Each point is reached from the start by the listed moves, each made 0, 1 or 2 times, or once backwards (-1), plus a little noise. Say if it took an odd or an even number of moves. Then give how often each move was made.
In the rows, 128 means zero.

Moves:
(1): [126  91]
(2): [148 146]
Start: [137 135]
Points:
[177 169] -> even (0, 2)
[171  97] -> even (2, 2)
[178 207] -> odd (-1, 2)
[155 151] -> odd (0, 1)

Moves:
(1): [128 132 114 138 126 124 130 131 124 107]
(2): [139 134 132 144 124 134 123 124 128 127]
(3): [138 112 136 112 137 106 125 135 127 122]
(4): [135 126 134 137 110 130 133 150 144 116]
(5): [102 128 136 126 144 127 116 133 124 124]
(6): [124 126 117 116 126 142  99 158 120 130]
(7): [115 125 136 137 131 155 142 121 117 129]
(8): [123 133 122 134 138 122 135 149 121 136]
(9): [146 115 145 126 138 144 134 129 160 135]
Start: [129 101 109 120 131 146 123 121 133 144]
Points:
[215  65 130 108 123  78 156 134 197 106] -> even (1, 0, 2, 1, -1, -1, -1, 0, 1)
[ 48  78 100 116 203 195  97 237  95 117] -> odd (2, -1, 1, 0, 2, 2, 2, 2, 1)
[ 72  92  84  69 149  86  48 164  98  96] -> odd (1, -1, 1, 0, 2, 1, -1, -1, -1)
[119  98 150 160 136 249 152  94 146 177] -> even (-1, 1, -1, 0, 0, 0, 2, 0, 1)
[154  87 132 135 106 183  94 143 135 120] -> odd (0, 2, 1, 1, 0, 1, 1, -1, 0)
[192  74 115 143 154 151 139 100 129 112] -> even (2, 2, 2, -1, -1, 0, 1, 0, 1)
[122  79 166 114 196 203  66 129 169 182] -> odd (-1, 2, 0, -1, 2, 1, 0, 0, 2)

Moves:
(1): [145 125 131 140 128 135 123 132 125 126 132 117 118 124 121 119 128 138
 121 130 132 131 134 133 115 122 124]
(2): [124 138 117 153 123 120 131 126 133 137 129 134 134 129 137 140 122 115
 118 138 134 107 137 137 140 125 124]
(3): [127 134 133 123 115 110 130 130 119 119 137 116 128 115 114 138 125 150
 136 123 141 130 121 140 119 133 133]
(4): [114 126 135 130 131 118 116 135 131 131 134 109 136 136 128 128 129 116
 126 118 132 133 122 118 128 131 123]
(5): [120 136 142 144 149 137 124 115 131 148 132 116 112 126 117 119 139 137
 132 135 119 127 147 122 129 123 125]
(6): [126 134 129 124 130 137 123 120 128 127 126 118 127 128 132 145 127 118
 114 123 127 131 129 143 121 110 126]
(7): [129 128 131 138 126 121 131 126 123 128 129 138 135 154 125 117 121 128
 136 137 126 132 121 140 132 127 138]
(8): [115 143 131 121 125 140 128 155 131 135 121 135 130 111 130 126 134 111
 130 139 125 119 129 133 116 134 127]
(9): [127 128 138 135 128 127 121 128 131 123 123 142 131 125 143 121 133 140
 118 125 109 147 132 127 130 131 126]
(10): [133 137 147 134 131 128 125 114 126 128 140 131 143 131 124 130 142 126
 122 122 121 127 124 110 131 135 143]
(11): [106 125 117 116 127 119 136 123 126 140 136 118 130 113 123 116 142 129
 117 118 128 132 129 130 127 133 138]
(12): [144 121 122 136 130 133 122 131 121 120 132 134 109 133 119 134 126 122
 139 124 125 125 113 133 132 127 118]
(13): [137 119 115 127 126 125 122 124 126 132 137 129 128 126 116 126 130 115
 128 143 119 128 140 130 135 134 129]
(14): [133 128 124 126 132 137 126 119 111 126 129 131 123 128 128 127 111 123
 129 132 141 123 139 114 149 138 135]
(15): [128 126 130 131 132 119 134 114 116 135 113 135 139 118 129 122 119 130
 122 132 140 131 141 145 119 117 128]
(16): [131 129 141 101 145 114 138 127 122 130 132 124 128 134 140 127 117 115
 112 119 140 117 142 139 130 132 121]
(17): [122 117 135 144 117 125 140 140 114 123 116 125 134 132 132 133 135 133
 115 143 137 125 110 121 132 135 124]
(18): [125 128 128 129 123 131 143 127 137 120 137 132 125 127 132 135 126 127
 133 136 135 134 131 116 122 131 127]
(19): [133 122 119 122 126 121 129 118 128 117 138 121 123 134 142 128 128 141
 135 123 128 127 122 124 112 133 130]
(20): [135 118 132 135 125 119 115 130 139 129 129 126 123 127 125 140 125 125
 125 140 134 134 126 132 128 125 133]
(21): [124 117 104 128 153 136 131 144 126 130 134 131 137 130 115 118 145 126
 120 127 146 133 129 135 120 149 117]
(22): [140 142 133 122 138 102 122 128 133 130 146 120 126 123 132 114 136 143
 123 145 125 148 129 128 116 117 126]
(23): [136 136 122 128 129 135 133 134 120 139 111 134 113 140 119 124 127 134
 133 122 129 139 134 130 118 133 123]
(24): [121 121 133 118 121 125 119 140 107 155 137 122 123 132 140 129 130 137
 125 107 125 119 139 126 140 116 125]
Start: [127 114 115 127 116 155 133 137 129 118 145 125 120 142 150 117 137 128
 127 114 125 119 133 128 109 120 120]
Points:
[176  67  65 221  92 218 113 137 114  77 212 114 110 106 121 170 198  86
 105 144 123  72 103  99  78 162 116] -> even (2, 1, 0, 0, 0, 1, -1, 1, 0, 2, 0, 2, 2, 0, 0, -1, 1, 1, 2, 0, 1, -1, -1, 0)
[116  99 151 106 110  76 114 138  28 168 249 102 119 186 139 102  77 109
 120  40 174  82 198 126 193 174 145] -> odd (1, 1, 2, 2, 0, -1, 2, 0, 1, 1, 1, 1, 1, 2, 0, 2, -1, 1, 0, 0, 0, -1, 0, 2)
[142 155  99 167 139 124 147 130  93 147 199 163 144 219 121 146 115 174
 151  90 213 114 167  80 165 206 156] -> even (-1, 2, 2, 0, 0, -1, 1, -1, 0, 2, -1, -1, -1, 2, -1, 0, -1, 1, 0, 1, 2, 0, 2, 1)
[189 103 131 194 134  42 114 141  72 110 201 100  55  76 154  69 165 236
 107 224 109 129 157 198  67 126  82] -> even (1, 1, 2, -1, 2, -1, 0, 1, 2, -1, 0, 2, 2, 0, 1, 1, 2, -1, 2, 0, 0, 2, -1, 0)

Moves:
(1): [135 128 120 138 128 119 120 137 130 121 128 117 135 130 129 122 128 130
 133 129 129 127 136 139 130 129 133]
(2): [128 133 121 128 130 128 130 129 126 136 127 131 123 127 120 138 125 129
 130 126 135 132 127 125 122 127 133]
(3): [132 130 125 135 135 115 124 127 124 132 136 116 130 126 145 136 128 124
 134 133 126 128 132 134 126 123 128]
(4): [117 122 128 119 134 138 128 130 135 141 131 127 128 123 132 130 127 134
 136 120 130 130 128 138 133 117 135]
(5): [124 130 128 130 127 125 118 120 124 130 117 127 132 121 130 128 129 125
 127 127 120 121 130 124 130 125 128]
(6): [128 121 142 129 126 135 122 133 119 125 138 118 127 128 122 117 123 122
 132 108 133 116 138 128 125 128 127]
(7): [121 131 125 134 133 122 131 134 130 114 136 134 114 123 124 123 116 131
 126 122 134 131 134 126 132 122 125]
(8): [128 128 135 137 127 139 134 132 132 127 127 128 126 115 135 134 119 140
 136 124 136 129 117 132 122 126 122]
(9): [135 134 129 125 135 134 129 128 130 121 134 132 137 131 133 125 124 124
 135 131 131 122 134 125 128 128 130]
(10): [129 140 126 137 125 134 126 121 126 124 138 141 116 137 118 119 120 121
 126 139 139 135 131 122 123 131 124]
(11): [136 120 138 127 130 132 127 120 120 127 132 130 127 136 125 122 125 131
 129 132 128 127 132 126 135 124 124]
(12): [122 119 126 131 137 130 130 134 132 134 129 130 131 126 133 123 129 132
 124 126 131 128 117 123 126 123 125]
(13): [139 133 127 137 123 125 128 134 141 134 129 125 125 108 130 119 116 124
 145 133 143 127 110 124 135 124 133]
(14): [128 122 137 132 126 129 123 128 119 121 125 133 121 140 136 134 123 119
 124 119 130 129 122 131 116 134 135]
(15): [133 122 123 132 125 134 131 121 120 135 123 123 127 131 131 126 129 125
 124 117 121 132 128 124 125 128 127]
(16): [117 130 140 124 126 131 140 129 127 125 130 130 131 125 123 115 122 123
 134 130 146 120 140 121 129 140 121]
(17): [119 115 123 126 111 144 127 127 112 127 120 127 126 123 122 130 120 127
 128 121 122 138 113 110 125 138 132]
(18): [127 122 139 137 136 138 129 132 132 118 129 131 124 127 127 138 129 117
 126 130 132 127 131 131 127 126 126]
(19): [116 124 128 120 138 148 132 135 131 136 123 131 124 133 146 130 122 135
 120 140 130 129 122 133 127 123 121]
(20): [137 134 129 111 132 120 140 129 135 136 132 151 116 152 118 126 135 130
 126 133 114 139 140 136 122 129 119]
(21): [130 121 130 137 129 125 136 124 115 128 128 119 134 137 120 123 120 114
 130 126 122 121 124 136 129 136 129]
(22): [130 144 127 128 122 125 127 130 126 128 121 140 135 128 133 141 125 123
 118 128 125 147 112 131 116 119 120]
(23): [140 123 122 133 140 121 119 134 122 120 137 132 133 112 141 134 126 111
 114 131 122 132 123 137 113 128 138]
(24): [129 133 133 128 127 129 135 128 126 125 130 115 135 134 140 128 132 134
 129 136 115 123 133 128 128 122 143]
Start: [125 125 120 122 126 133 126 125 140 128 129 139 135 144 126 130 131 131
 122 121 127 118 123 129 130 135 131]
Points:
[110 138 139 154 151 192  91 114  70  95 133 139 121 161 146 127 108  38
  42 111 141  85 179 120  60 152 155] -> even (0, 2, -1, -1, 2, 2, 0, -1, 0, 2, -1, -1, -1, 1, 2, 1, -1, 1, 2, -1, 0, 0, 2, 1)
[ 65 145 148  68 176 222 234 158 190 191 126 188 125 204 187 142  96 200
 145 135 165 122  81 153  96 111 140] -> odd (-1, 2, -1, 2, -1, -1, 0, 2, 2, 0, -1, 2, 0, 2, 0, 1, -1, -1, 2, 1, 1, 0, -1, 2)
[178 147 138 101 205 108 165 132 111  95 164 244 126 193 131 165  88  86
  60 130  94 158 127 183  69 113  65] -> odd (-1, 1, 0, -1, 0, 0, 2, 1, 2, -1, 2, 0, -1, 0, 0, 0, -1, 0, 1, 2, 2, 2, 2, -1)
[ 95 115  93 129 118 201 134 129 127 144  98  91 144 143 190 165 110 147
 134 175 110 133  66  89 148 113 178] -> even (0, 1, 1, 0, 0, -1, 0, -1, 1, 0, 0, 0, 1, 0, 0, -1, 2, 1, 2, -1, 0, 0, -1, 2)
[ 93 126 152 163 163 192 180 182 165 127 181 153  70  91  73  85  31  60
 141  97 249  99 135 160 129 135 104] -> even (0, 2, -1, 1, -1, 2, 2, 0, -1, 1, -1, -1, 2, -1, 1, 2, -1, 2, 2, 0, 2, 0, 1, -1)
[187 130  76 101 174 152 115 149 168 153 190 215  72 166 177 120  80 138
 135 213 144 183  90 157 101 112 162] -> even (1, 1, 1, 1, -1, -1, 0, 0, 1, 2, 2, 0, 2, 1, -1, -1, 1, -1, 2, 2, -1, -1, 2, 0)

Moves:
(1): [125 122 142 126 125 117 136 136 129 125 122 116 124 120 127 131 120 135
 131 114 113 153 116 114]
(2): [127 139 122 130 125 137 111 125 126 127 135 146 130 137 121 119 129 128
 133 138 134 127 128 125]
(3): [123 126 117 121 133 129 120 127 128 122 132 121 136 133 122 128 126 126
 129 129 126 127 124 130]
(4): [122 133 133 135 114 133 125 136 132 116 129 137 145 127 126 123 124 137
 126 125 125 125 126 126]
(5): [136 127 133 131 114 127 116 126 127 115 123 121 136 141 126 133 122 125
 122 126 123 138 132 129]
(6): [132 136 132 126 126 130 141 133 126 130 131 124 126 126 119 134 123 122
 128 130 125 130 132 124]
(7): [124 141 147 126 132 152 126 132 128 125 131 140 131 124 133 126 125 139
 131 145 145 142 149 138]
(8): [131 133 119 113 128 120 128 129 126 126 126 120 118 127 132 129 129 134
 120 121 128 124 129 123]
(9): [127 121 138 135 145 136 131 130 116 136 119 134 125 137 127 140 134 127
 121 135 139 120 130 115]
(10): [124 132 124 142 128 138 132 126 125 131 133 129 133 133 129 136 141 136
 123 131 128 129 121 132]
(11): [121 129 138 123 156 112 152 112 134 147 124 120 115 136 136 135 132 129
 128 115 131 118 134 124]
(12): [129 130 127 127 136 113 129 132 126 137 133 127 122 133 127 132 130 126
 126 117 133 129 119 133]
(13): [132 127 128 126 119 140 115 131 128 121 132 139 140 122 124 119 126 131
 128 122 114 132 133 132]
(14): [126 137 145 139 127 137 127 127 120 125 116 124 132 112 130 139 116 126
 129 129 128 131 140 125]
(15): [132 131 117 136 163 121 153 121 128 133 131 138 112 139 129 121 126 134
 124 132 138 119 126 135]
(16): [137 121 115 120 139 117 125 134 140 129 131 114 113 135 121 129 137 124
 130 114 131 120 116 120]
(17): [127 134 134 128 143 121 145 120 128 129 123 140 120 125 128 143 135 126
 128 122 139 131 129 124]
(18): [126 128 126 127 128 138 125 124 125 124 126 131 121 140 129 123 138 126
 135 133 127 111 119 141]
(19): [131 118 114 120 119 133 117 128 135 128 135 125 125 136 129 132 121 133
 133 124 125 122 116 131]
(20): [129 135 126 125 127 141 126 130 132 134 123 128 136 130 140 123 125 119
 125 127 127 130 124 126]
(21): [117 130 120 136 129 141 128 128 130 133 125 144 124 138 119 128 132 124
 125 132 142 128 129 130]
(22): [131 132 133 135 129 135 130 125 132 137 117 142 134 126 109 127 132 137
 123 141 140 125 126 133]
(23): [124 127 116 135 136 126 127 133 141 131 131 141 122 130 122 133 128 121
 116 141 122 118 114 136]
(24): [127 134 119 131 138 124 137 133 129 136 120 135 134 137 138 131 132 135
 139 128 123 127 143 136]
Start: [130 134 142 116 119 137 146 124 102 131 132 137 125 136 113 152 133 138
 124 139 107 131 130 130]
Points:
[ 48 190 176 142 155 103 179 152 117 157  97 191 145 129 125 222  93 153
 112  78  70 178 151 108] -> odd (2, 1, 1, 2, 0, 0, 0, 1, 0, 0, 2, 2, 1, 2, -1, -1, 1, -1, 0, 0, 2, -1, 2, 2)
[154 105 101  26 122  85  98 140 142 103 134  62 101 102 114 132 110 119
 139  20  34 137  22  95] -> odd (2, 0, 2, 0, -1, -1, -1, 1, -1, -1, 0, 1, 2, 1, 0, 2, 1, 1, 1, 2, -1, 0, 0, -1)
[137 190  78 136 249 222 171 145 134 179 107 241 154 171  88 156 127 169
  96 227 148  54 153 148] -> even (-1, 1, 2, 1, -1, 1, 1, 1, 2, 0, 0, -1, 1, 1, 2, 1, 0, -1, 1, 2, -1, 2, 2, 2)
[ 89 179 126 132 196 215 179 147 125 121 107 162 145 180 117 142 159 191
 132 151 130 104 194 172] -> odd (0, -1, 2, 2, 0, 0, 2, 1, 0, 1, 1, -1, 1, 1, 1, 2, -1, 1, -1, 0, 2, 0, 0, 2)

Moves:
(1): [122 129 136 125 139 124 129 119 122 131 122 116 129 110 132 129 119 128
 137 133 138 132 132 137 124 125 130]
(2): [132 132 126 117 129 143 134 132 118 122 126 129 123 126 133 127 124 134
 121 129 143 125 122 131 125 121 126]
(3): [130 129 132 126 118 122 121 124 141 139 127 113 123 137 136 126 143 130
 132 126 131 140 128 119 118 125 121]
(4): [121 119 130 129 138 148 120 122 141 128 126 144 132 132 131 128 121 121
 138 127 131 123 142 120 120 124 132]
(5): [146 136 118 130 136 131 143 127 131 118 120 134 122 121 119 133 133 133
 127 129 122 127 122 119 121 132 135]
(6): [134 135 124 127 126 134 123 128 127 122 131 125 130 123 131 128 122 132
 130 129 130 119 133 123 127 130 127]
(7): [135 119 131 128 142 125 123 109 125 148 132 139 120 131 127 118 120 122
 134 134 138 125 123 126 116 126 126]
(8): [134 131 128 119 121 114 134 128 123 123 125 133 127 129 133 136 128 131
 143 127 125 115 130 122 128 125 134]
(9): [126 130 138 118 129 129 147 138 135 138 131 126 127 131 128 118 110 135
 127 122 123 131 138 125 136 146 129]
(10): [131 118 133 132 121 132 130 131 133 128 119 127 143 125 130 129 135 132
 118 129 134 137 124 134 133 125 141]
(11): [136 126 126 123 129 132 128 124 128 131 134 133 119 123 133 127 133 141
 124 126 125 124 128 136 124 126 125]
(12): [129 129 132 123 137 132 128 129 129 134 130 126 125 130 135 135 121 130
 127 118 126 135 136 126 126 131 124]
(13): [119 136 141 122 123 131 127 127 128 130 143 131 124 126 130 119 121 131
 126 115 131 124 119 119 126 128 121]
(14): [128 134 118 133 133 134 125 125 126 137 132 130 124 127 133 124 134 128
 121 130 133 130 130 123 129 124 127]
(15): [131 132 126 129 126 132 131 129 126 126 142 127 128 124 122 128 125 122
 128 129 129 133 123 130 126 124 122]
(16): [136 121 142 119 123 133 127 119 135 133 134 141 125 122 138 113 118 121
 120 122 122 111 126 137 129 113 126]
(17): [137 122 128 117 136 131 132 126 141 118 126 129 133 136 131 123 140 133
 133 131 132 128 124 117 130 134 131]
(18): [126 127 121 128 137 125 122 133 133 132 129 124 120 123 126 138 119 130
 127 133 140 124 142 117 130 128 120]
(19): [124 131 129 123 127 126 128 124 126 129 132 131 132 129 115 131 141 120
 125 130 126 127 128 133 121 126 121]
(20): [123 123 130 116 133 128 124 120 133 130 128 118 126 131 132 125 125 142
 133 128 123 119 126 132 130 127 136]
(21): [116 122 113 127 124 134 124 124 127 130 121 132 129 135 128 129 122 124
 127 115 139 123 125 124 136 126 128]
(22): [130 129 127 133 125 120 123 141 127 121 132 123 122 127 135 132 130 124
 130 120 125 133 144 125 109 123 141]
(23): [128 116 129 126 128 135 133 127 129 129 126 125 129 128 133 133 130 127
 122 131 120 127 134 128 128 136 131]
(24): [134 127 125 127 117 124 131 128 125 128 119 136 120 125 135 126 125 137
 117 127 131 141 129 121 130 123 130]
Start: [131 134 129 132 130 126 137 123 133 128 120 141 123 123 119 134 129 127
 130 127 134 126 124 127 136 133 132]
Points:
[136  46 174  27 162 120 144  36 187 161  87 193 119 147 157 117 110 151
 189 148 102  63 176 118 133 143 147] -> even (1, -1, 0, 2, -1, 0, 1, 2, 1, -1, 1, 0, -1, -1, -1, 1, 2, 0, 2, 2, 0, -1, 2, 2)
[ 83 121 132  91  84 136  57 113 217 138 156 169  97 157 168  98 129  88
 136  65 174  99 195  18  95  74 101] -> even (0, -1, 2, 2, -1, 1, -1, 0, 0, -1, -1, -1, 2, 1, 0, 2, 2, 2, 2, 0, 2, 2, 0, 2)
[249 105 107 122  98  58 175 162 177 107  47 106  78 103 187 191 196 205
 114 149 128 169 181  61  91 133 207] -> odd (0, 0, 2, -1, 2, 0, 0, 2, 0, 2, 1, 0, -1, 0, -1, 0, 1, 2, -1, 0, -1, 2, 2, 2)
